Each row is a point. To make a cloud, some directions were put in groups of two or more. Within a group, all points are equally far from the middle, so they leave a hole (a ring in 2 directions, a hollow ball in 3). The other directions are filled evenly. Then the cloud was stretched, turned, moved and blurred a little. Count the holes, and give their numbers of directions, smallest first.

Cloud (13 x 2):
[[-1.1  4.0]
 [-4.0 -6.9]
 [-6.3 -4.4]
 [-4.1 -6.9]
 [-5.1 -6.1]
 [ 4.7  0.1]
 [-6.7 -3.4]
 [ 4.5  0.6]
 [ 2.8 -5.6]
 [ 4.2  1.5]
 [ 3.6  2.3]
 [-0.6  4.1]
 [-1.3  4.0]]
Holes: 1 (2)

Cloud (20 x 3):
[[ 2.0 -0.2 -6.2]
 [-3.6 -4.0  4.4]
 [-3.7 -4.4  2.8]
 [-4.4  1.0  5.2]
 [-3.4 -0.7  7.3]
 [-5.4  7.0 -4.3]
 [ 3.8  5.0  4.8]
 [ 2.2  5.5  3.8]
 [-0.3  5.3  5.1]
 [-3.9 -4.4 -7.1]
 [-0.7  4.7  6.7]
 [ 0.3  5.8 -5.4]
 [-4.0  2.9  4.7]
 [ 4.8  2.6  0.2]
 [-1.3 -5.8  1.3]
 [ 0.1 -1.9 -8.1]
 [-6.4 -0.2  1.1]
 [ 3.7  2.4 -2.4]
 [-2.8 -5.3 -1.9]
 [-7.7  5.1 -3.4]]
Holes: 1 (2)

Cloud, 54 rows:
[[ 3.1 -1.6 -6.0 -3.0  2.5 -0.2]
 [-2.4 -0.5 -4.8 -4.9 -4.4 -7.9]
 [ 6.1 -2.5 -0.5  0.4  3.6  0.8]
 [ 3.8 -2.7 -5.1 -8.3  3.3 -3.1]
 [ 4.4 -1.6 -1.5 -3.0 -2.0 -2.8]
 [-0.5 -0.5  5.0 -6.2  3.2  5.4]
 [ 4.8 -2.4  2.3  2.1  3.1 -2.4]
 [ 1.4 -2.8  0.8  6.5  3.4 -1.7]
 [-1.0 -2.4 -6.3 -6.6 -2.3  0.7]
 [ 4.5  4.4 -6.0  5.0  4.2 -2.8]
 [-5.3  0.4  5.6  2.4  0.8  3.6]
 [ 3.6 -3.2  2.3  0.6 -7.6  6.4]
 [ 5.7  4.1  0.2 -4.2 -2.1 -6.9]
 [-1.8  7.3 -3.7 -2.9 -3.5 -3.5]
 [-0.3 -3.1 -2.3 -9.5  3.4  5.5]
 [ 0.6 -6.7 -5.8  3.4  1.2  1.5]
 [-3.4 -7.5  3.4  0.4  4.5  8.1]
 [ 2.8  8.6  2.9 -2.6 -7.0  3.5]
 [-0.4  2.3 -2.0  3.3 -3.8 -2.6]
 [-3.2  2.4 -2.7 -3.3  0.4 -8.3]
 [-6.3  3.1  4.4 -4.9 -6.2 -2.3]
 [-2.9 -5.4  0.7  2.5 -2.6  2.8]
 [-5.2  3.2  3.3  5.5  4.5  5.0]
 [ 6.9  1.7 -6.1  0.2 -4.8 -6.1]
 [ 3.0  4.4  3.6  3.6 -2.0  5.0]
 [ 4.0  5.5 -2.7 -3.3 -1.8 -0.8]
 [-0.9 -4.1 -3.0 -3.3 -6.4 -2.8]
 [-7.8  6.4 -0.1 -4.2  4.6  0.8]
 [-4.6 -3.3 -3.4  0.9 -6.5  0.8]
 [-7.5 -6.9 -8.0 -2.5  3.7  2.4]
 [-7.5 -5.4 -5.9  4.4 -4.9 -2.5]
 [-1.2 -3.9 -4.7 -2.1  0.3  0.2]
 [-7.6 -5.6 -7.7 -0.8  3.1  3.9]
 [-0.3  7.4 -5.0  0.7 -7.6 -0.2]
 [ 0.0 -4.9  0.5  4.0  5.6 -5.0]
 [-4.2 -6.5 -6.5  4.4  2.3 -5.0]
 [-5.8 -0.5 -4.2  4.4 -8.5  1.4]
 [-1.4  0.8  5.4 -4.7  7.1  3.8]
 [ 6.6  5.3  0.9  6.8 -5.1 -2.0]
 [-3.0 -7.6 -0.7  3.2  2.4 -4.9]
 [ 2.1 -6.2 -1.0  3.8  1.3  2.2]
 [ 3.1  6.7 -3.8 -4.5  1.8 -4.0]
 [ 3.6 -0.9 -3.2  0.2  2.4  6.8]
 [ 7.4 -2.6 -3.0  3.2  4.4 -2.3]
 [ 2.9 -3.2 -0.3 -8.2 -5.3 -2.9]
 [ 8.2 -4.0 -1.9  0.5  6.0 -0.1]
 [-0.9 -1.3  2.7 -1.4 -3.0 -2.1]
 [-7.0  1.2  5.4 -1.2  5.6  2.8]
 [-2.9 -4.4  0.6 -4.7 -1.3 -8.4]
 [-4.0 -2.7  6.1 -7.3 -6.2  4.0]
 [ 3.1  1.7 -3.1 -4.0 -2.2 -7.4]
 [-0.7 -1.0 -4.4 -3.7  1.1  6.1]
 [ 8.0  5.6  4.4 -3.8  1.2 -6.8]
 [ 4.4  6.6 -7.1 -0.4 -1.4  7.0]]
Holes: 0

Cloud:
[[ -2.8   5.9  -9.4  -1.3   3.9  -1.2  -3.9   5.8]
 [  3.8  -3.5  -0.2   2.9  -4.7  -1.7   5.9  -2.5]
 [ -4.3   2.8   3.8   2.9  -2.1   1.9   1.7  -4.7]
 [ -4.5   0.1  -1.5  -4.0   7.1  -2.0  -7.2  -7.2]
 [ -5.7   1.2   0.5   4.3   0.2  -5.0  -1.6  -3.8]
 [  1.5  -0.1   3.2  -0.1  -1.1   0.0  -4.4   6.0]
 [ -4.8   1.6   1.2  -1.0   7.4  -3.8   0.3  -4.4]
 [ -0.2  -5.6  -5.9   1.5   6.1  -0.5   4.0  -2.7]
 [  1.0   6.3  -1.5   6.7  -3.2   0.7   0.5   5.9]
 [  2.1   0.0   0.9  -1.4   0.0   2.6 -10.4   1.4]
 [ -7.6   0.6  -2.1  -2.2  -1.7   3.6  -5.2   0.2]
 [ -6.7  -2.7  -5.3  -3.4   2.7   4.1  -3.6  -1.0]
 [ -2.2   2.7  -2.2   4.4  -0.4  -3.0   0.1  -8.6]
 [  4.8   1.0   2.9   2.6   5.1   5.0  -5.9  -4.4]
 [ -2.3   5.6  -4.1   7.4  -4.0   0.4  -2.7   0.0]
 [ -7.0  -1.2  -7.5   3.1  -4.0   3.0   0.1   3.0]
 [ -8.7   4.1  -0.7  -0.7  -3.2  -7.3  -1.8   4.9]
 [  1.3  -6.7  -3.5  -3.2  -4.2  -5.0  -7.2  -3.0]
 [  2.1   0.7   0.1  -2.3  -0.2  -7.7  -7.7  -1.0]
 [ -0.1   7.3  -7.9   2.4   4.5  -2.5   2.4   7.0]
 [ -4.6   3.7 -10.4   5.1  -1.1  -4.9  -6.0  -0.8]
 [  3.3   0.4  -2.8  -5.1  -1.9   4.6  -2.8  -1.9]
 [  0.3  -4.3   1.9   5.6   0.8   0.9  -7.5   4.7]
 [ -3.7   4.1  -8.7   3.2  -0.8  -5.0  -0.9  -2.0]
 [ -1.4  -7.0   1.7  -3.2  -3.3  -5.3  -2.1  -2.7]
 [  4.0  -0.9  -6.9   7.1   2.5  -7.1  -6.9   2.1]
 [ -2.3   5.1  -1.5   8.3   4.6   4.5  -9.4   2.0]
 [  3.3  -0.4   0.1   7.9  -2.0  -2.5  -8.4   2.1]
 [ -5.1   2.5  -2.8   7.9  -2.8   1.4  -2.3  -2.2]
 [ -4.8   4.8   3.9   2.0  -2.4   0.3   0.8   0.1]
 [  1.9   0.8   3.1  -0.2   3.1   0.3  -2.4   7.5]
 [  4.0  -0.2  -4.7   3.3   5.4  -0.4   2.2   5.4]
 [ -5.0  -1.0  -2.5   6.4  -1.4   4.5   0.8  -2.6]
 [  1.2  -2.8   0.5   6.8  -2.8  -3.1  -1.6   4.3]
 [  1.0  -5.8   3.8  -5.2   2.3   2.4   1.2  -0.4]
 [ -6.9  -2.5  -5.8  -3.3  -4.3  -4.6  -0.7  -3.7]
 [  3.4   3.1  -2.8   5.9  -3.7  -3.6  -1.7   0.1]
 [  2.7  -1.6  -9.1   0.2   2.8  -6.3   0.8   5.0]
 [ -7.1  -4.6  -6.7  -0.7  -2.6  -5.2  -8.5  -2.1]
 [ -4.6  -5.7  -7.0  -3.2  -2.5  -4.3  -1.4  -7.1]
 [ -3.6   5.6   1.0   1.6   7.2   0.3   4.1   1.7]
 [  1.2   4.9  -6.7   6.8  -2.5  -4.8  -5.4   0.4]
 [ -1.0   6.2  -0.5   2.5   7.2  -6.1  -2.8   4.2]
 [  1.1   5.9   0.4   1.9   7.6  -2.3   1.3   2.7]
 [  0.3  -7.1  -3.5  -3.4   4.8   1.9  -9.1   0.2]
 [ -5.6   0.9  -9.2  -0.7   4.6   3.0  -5.7  -1.2]
 [  6.3   0.7  -3.5  -0.4   4.9  -2.5   5.1  -3.8]
 [  0.3   4.1  -0.4   2.4   8.7  -3.5  -8.7   0.0]
 [  4.7   1.7   1.4   1.1   8.7   0.3  -4.3  -5.2]
 [ -0.4  -7.1  -2.3   5.0   4.1  -4.7  -3.5  -8.0]
 [ -6.7  -0.6  -0.6   4.8   8.0   1.3  -4.0   3.2]
 [  5.0  -3.6  -5.1   1.0  -6.0   0.7  -2.7  -5.2]
 [ -4.1  -3.8  -0.3   7.4   0.2   4.9  -5.1  -6.4]
 [  1.5   2.2  -6.4  -0.3  -1.1   4.9 -10.2   0.4]
 [ -4.4   2.7   0.3  -4.4   1.2   4.6  -3.7  -2.3]
 [ -8.2  -1.4  -6.3  -0.1  -3.9   2.6  -3.9   2.9]
 [ -3.0  -4.0  -6.3   2.9  -5.5   0.7   2.9   4.4]
 [  1.3  -0.6  -8.3  -1.9  -2.3  -9.5  -0.6   7.0]
 [  0.8  -5.6  -6.2  -3.9   4.7  -0.6  -5.6   2.6]
 [  1.3   2.0   1.6  -4.1   2.0   4.3  -6.8  -2.6]
 [  3.1  -2.4   0.8   4.6  -0.9  -6.9  -1.4   0.6]
 [ -2.9   5.5   1.9  -0.5  -4.3  -2.9  -4.0   4.4]
 [ -1.0  -5.4  -5.9  -3.1   4.5  -0.7  -5.9   5.6]
 [ -4.6   3.9  -8.5  -0.8   3.3  -3.1   5.1  -0.4]
 [ -2.4   2.3  -8.6  -1.6   4.1  -0.9  -0.8  -6.7]
 [ -5.9   3.1   1.2   4.4   0.5   2.7 -10.4   0.9]
 [  0.9  -1.1  -4.1   0.1  -4.9  -4.9 -12.2   4.6]
 [ -5.7  -4.9 -11.4   1.4   1.4  -7.0  -8.3   2.7]
 [  4.0   1.9  -5.0   1.2  -2.5   5.4  -2.4  -2.0]
 [  1.3   4.1   2.9   2.1   4.9   3.9  -4.2  -1.0]
 [ -6.1   3.4  -4.4   6.0   7.4   0.0   0.9   4.4]
 [  2.1  -7.1  -6.0   3.7   7.5   1.0  -3.1  -5.4]
 [  0.7  -3.7  -5.1  -0.4  -5.5   1.5   4.1   3.9]
 [ -3.4   5.8  -0.6  -1.1   6.2  -6.9  -3.8   4.2]
 [ -0.9   5.1  -1.0   5.4   2.4  -7.6  -8.5   1.5]
 [ -5.6  -2.8  -0.9   5.3   8.1   0.1  -3.4   5.6]]
Holes: 3 (2, 2, 2)

Cloud:
[[ -3.5   3.5  -1.0   3.8  -8.7  -4.4  -3.8  -4.0  -0.7]
 [  4.9   2.8  -2.4   0.6  -4.7  -3.3   1.8  -5.1   2.7]
 [  2.0  -6.4  -4.4   2.0  -1.5  -2.4   4.1  -5.9   9.5]
 [ -1.4  -0.5  -5.9  -2.5  -2.5  -6.8   2.9   4.5   4.2]
 [ -3.3   0.8  -0.8  -6.5   0.4  -6.1   5.9  -3.4   6.1]
 [  5.1  -8.1  -2.6  -6.6   0.5  -5.4  -5.5   1.7   1.7]
 [ -4.2   1.4  -0.1  -1.5  -5.6   2.7   0.8  -0.8  -2.8]
 [ -6.8  -3.7  -1.8  -1.2  -1.8  -0.4   0.3  -1.8  -1.6]
 [  2.9  -5.7   2.8  -2.3  -0.9  -3.6  -4.6   5.2   6.5]
 [  2.5   4.4   2.0   0.4  -4.0  -0.2   9.7   5.6  -0.3]
 [ -2.9  -2.5   0.3   6.3   1.6  -5.1   0.9   3.2  -0.5]
 [ -0.9  -6.6   3.5   0.7  -1.6  -2.5   6.4  -8.5  -5.2]
 [  1.7   0.4  -1.7   3.1  -1.7   0.4  -1.0  -0.2  -1.9]
 [  5.1  -4.1  -1.0   5.1   5.2   0.2  -0.2  -2.3   6.5]
 [ -5.3  -7.5  -1.9 -10.2   0.5  -6.3   1.1  -3.6   2.2]
 [ -2.8  -3.8   2.2  -0.9   3.9   1.1   4.7   2.1  -3.6]
 [  2.1   0.0   3.6   5.4  -3.2   7.6   7.7   4.1   2.7]
 [  1.8   3.1  -0.5  -5.6  -0.3   4.1  -5.1   5.4  -4.2]
 [ -1.1   0.0  -0.1  -5.1   3.5   3.0  -1.2  -0.6   0.2]
 [  4.9  -4.2   5.0   2.5  -3.8  -7.2  -6.2  -2.0  -1.2]
 [  2.3   1.0  -7.4   1.1   1.2  -2.7   3.8  -5.2  -3.2]
 [  0.3  -1.2  -6.3  -8.6  -1.3  -3.5  -7.5  -3.5   2.1]
 [  2.2  -0.7   5.3  -8.7  -1.3  -4.0   2.1   3.6  -1.6]
 [ -4.9   2.8  -3.6   4.0  -4.3   4.9   3.2   1.0   4.2]
 [  3.9   6.5  -2.6 -10.9   3.6   1.9   2.5  -1.0   0.4]
 [  8.2   0.2   2.9  -8.1  -7.4   3.3  -0.2  -2.1  -1.6]
 [  5.8  -0.5  -2.7   3.8   3.4  -2.4  -0.6  -1.5  -1.7]
 [  1.4  -2.5  -3.2  -6.2   0.3  -2.3   0.5   9.3  -0.4]
 [  5.6   2.5   4.0   2.5   3.0  -6.4   0.3   6.1   4.9]
 [  3.8  -8.5   2.6  -5.8  -5.2  -3.3  -6.9  -2.1  -0.9]
 [  0.2  -4.5  -1.4  -5.6   6.0  -6.9  -8.3  -0.4   1.2]
 [  1.9  -4.2   1.1   1.3  -1.0  -0.3   4.4  -7.2   6.9]
 [  7.4  -7.1  -4.2   0.0   4.3  -5.7   2.3   4.0  -3.1]
 [  5.0   1.2   0.7  -5.0   1.3  -0.3   4.5  -7.8   1.1]
 [  5.1  -2.5  -2.6  -1.2  -3.2  -6.5  -4.5  -2.4   5.5]
 [  1.8   3.6  -5.3  -6.6   1.9  -4.6   9.1  -2.3   0.4]
 [  0.9 -12.2   5.0  -1.8   2.5  -4.9  -0.5   0.6   5.0]
 [  3.2  -1.9   7.4  -9.2   2.4  -5.8   1.5   2.6  -2.0]
 [  2.5  -6.1  -0.4  -9.1   4.0  -2.8  -0.1   5.9   0.2]
 [  2.5  -7.4   3.8   1.5  -0.7   4.6   7.2   3.9  -3.9]
 [ -8.3  -6.1  -1.4  -0.9  -6.4  -2.5  -7.8  -2.5  -0.1]
 [ -2.6  -6.2  -1.2  -5.1  -4.1  -4.0  -2.2  -1.5   1.1]
 [  9.7   3.3   2.1 -11.1   1.4  -6.5   1.7   7.3   0.2]
 [  2.8  -0.1  -2.7  -0.5   0.1   5.0  -4.2   1.4   8.2]
 [  3.4   2.0   2.6  -8.8  -6.2  -2.4   2.4   1.4  -2.7]
 [  6.1   1.3   1.4   3.7   2.3  -0.9   1.7   0.8  -2.9]
 [  0.2  -5.2   3.9  -6.9   4.7  -4.3  -2.9   8.3  -3.9]
 [  4.1  -2.8  -3.3  -1.1  -5.1  -3.3   3.4  -0.6   1.9]
 [  8.1   1.1   5.3 -10.7  -3.2  -1.6  -1.3   8.4  -2.4]
 [  0.0  -2.5   2.1  -9.9   2.5  -2.3  -1.2  -7.2  -2.1]
 [  4.6  -6.2  -3.6  -0.6   3.6  -3.7   9.1   1.2  -3.9]
 [ -2.8  -1.0   4.9  -2.1   6.1  -2.0  -4.1   4.1   4.4]
 [  3.0   0.7   4.6  -9.3   4.1  -4.6  -3.2  -2.0  -0.1]
 [  0.7  -4.2   2.5   3.0   4.9   6.5   6.5   2.6   3.9]
 [ -1.4   4.9   0.0   2.2  -2.6  -4.2   3.2  -0.4  -3.8]
 [  4.2  -2.9   0.5  -5.3  -6.0   0.6  -5.8   1.0   5.7]
 [  6.5   0.0  -5.2  -6.9  -1.8   0.2  -4.8   2.1   2.7]
 [  2.9  -7.9   1.3  -5.0   8.7  -1.4   4.2   5.4   5.2]
 [  2.0  -4.8   8.5  -2.7   1.6  -6.1  -1.9   0.5   8.3]
 [  0.6  -3.3   2.4  -0.5  -1.6  -4.2   0.3  -5.6  -3.6]
 [ -0.1 -10.9   1.2   1.8  -1.6  -8.9  -1.6  -2.4  -1.3]
 [ -7.3  -5.3  -0.4   6.5  -1.6  -4.7  -1.9  -0.2  -2.5]
 [  6.3   3.3   2.4   3.3   1.1   1.2  -1.8  -1.4   2.8]
 [  0.0   5.4  -2.8 -11.6   6.4   2.3   5.4   3.8   0.8]
 [  0.8  -5.0  -2.3  -5.9   2.6  -2.3   4.4  -5.7  -1.9]
 [ -1.1  -0.9   1.0   2.4  -1.0   5.0   3.1   0.7  -4.1]
 [ -4.0  -4.6  -4.0   1.4   2.4  -3.3  -0.4  -9.2  -1.6]
 [ -0.1  -6.7  11.4  -1.0   2.2   0.1   3.6   5.8   1.9]
 [  1.8   2.9   6.9   2.6   0.0   3.2  -3.8   0.2   5.3]
 [ -3.6  -3.4   3.3   0.1  -5.7   1.2  -7.0  -0.4   5.8]
 [  0.2  -7.3   3.4  -0.2  -4.3   2.9   7.0  -5.3   4.0]
 [ -5.0  -5.5   6.6  -5.3   6.7  -1.9  -0.3  -6.4   6.5]
 [ 10.1   1.8  -0.8  -4.7  -2.2  -8.1  -0.4   4.6   3.8]
 [ -3.7   3.3   0.9  -1.2   4.7  -6.5   2.4   1.0   8.4]
 [  3.6  -0.8   1.2  -7.3  -4.9  -1.8   1.5   3.8   2.4]
 [  3.3  -1.1   6.9  -0.4   1.8  -8.4  -4.2  -3.7   4.3]
 [ -2.9   2.7  -1.1  -6.9  -4.3  -5.5  -5.5   8.5   4.2]
 [ -5.2  -2.8  -3.8  -2.0  -3.4  -0.5   9.6  -4.8   7.8]
 [  6.3   3.0  -0.1  -2.8  -3.8  -5.7  -1.9  -0.4   0.6]
 [ -5.8  -6.7  -0.2 -12.8  -2.7  -1.9   1.7  -1.5  -2.5]
 [ -4.2  -1.4  -2.1  -3.3  -7.1  -0.1   4.7  -1.3   5.1]
 [ -0.9  -5.3  -4.5  -8.6   4.7  -1.4  -0.4  -3.1   0.9]
 [ -7.7  -3.9   1.8  -4.2  -3.3  -5.9  -3.4  -1.9  -0.5]
 [ -2.0   0.7   0.8   1.7  -6.3  -7.5  -5.1   4.0   4.5]
 [  5.8   2.5  -3.8   1.1   2.8  -5.2  -2.1   1.7   6.8]
 [ -4.3  -7.5  -0.2   2.6   0.2   1.6  -2.0   2.2   4.9]
 [  3.1   6.8  -2.5  -2.5  -6.6   2.9   4.0   5.6  -3.2]
 [  3.5  -8.0   5.6   3.2   7.4  -6.7   8.6   1.8  -0.3]
 [  5.7  -5.3   4.0  -4.9   1.8  -3.1  -4.8  -6.9  -2.8]
 [ -0.8   4.3   4.2  -3.8   3.0   4.3   4.8  -5.4   8.4]
 [ -0.1  -1.0  -2.0   2.2  -3.9  -1.4   1.0  -0.1  -6.7]
 [  0.9  -1.8   2.0  -4.0   1.2  -1.7   3.9 -11.0  -2.6]
 [ -3.8   1.3   2.3  -9.4   2.2  -4.2   1.8  -0.9  -1.9]]
Holes: 0
